Each wall is flat, endless, passes through zero and stands at right angles to its row. A trip goes straight from one point to another. Which walls does it cross, in order?
In the rows, zero is written as 128.

Walls:
(1): [112  94 194]
(2): [194 138 134]
(3): [238 138 148]
(4): [147 153 123]
(5): [186 178  85]
(6): [ 42 139 144]
(7): [151 101  97]
(8): [106  90 139]
(9): [134 172 129]
(10): [141 160 129]
(11): [112 115 162]
Trips:
[165 221 135] to [ 80 164  57] => 6, 3, 2, 7
[ 67  48 135] to [ 98 118 152] => 7
[131  56  82] to [100 126  84] => 6, 5
[138 136 167] to [ 92 121 100] => 6, 8, 4, 2, 3, 10, 9, 1, 11, 7
[160 153 162] to [135 134 136] => none

Walls:
(1): [157 162 234 193 114  73 117 145 132 158 129  90]
(2): [152 115 141  94 107 169 141  47 143 131 107 172]
(3): [ 72 110 125 177 139 141 249 156  73 121 107 128]
(4): [118 130 135 119 147 149 118 149 111 121 152 108]
(5): [149 118 144  88 118  59 112 177 147 118 156 138]
(6): [ 91 155 121 114 115 146 166  81  88  96  89 129]
(7): [147  99 129 148 160 144 118 112  97 174  92 137]
(8): [136 119 115  66 133 152  79 119 111 145  74 107]
(9): [135 129  85 114 143 120 116 119 117 107 151 148]
(10): [143 106 164  69 151  90 162 113 148 145 136 158]
Trips:
[113 145 158 116 185  86 160 165 123 127 111 107] to [175 145 138 183  64 135 158 140 160 116 125 122] => 4, 10, 5, 2
[146 157 169 177  80 141 115  94 120 144 118 157] to [131 117 177 121 143 108 187 117 129 115  76 129] => 3, 10
[156  42 155 171  95 160 158 146  74 177 135 195] to [138 114 114 187 135  91 138 165 130 150 122  70] => 10, 2, 5, 4
[118 113 141 119  86 141 111 104 110 124  89 120] to [ 94 156 162 124 136  90 157 105 114 110 163 108] => 1, 3, 7, 10, 8, 4, 5, 2
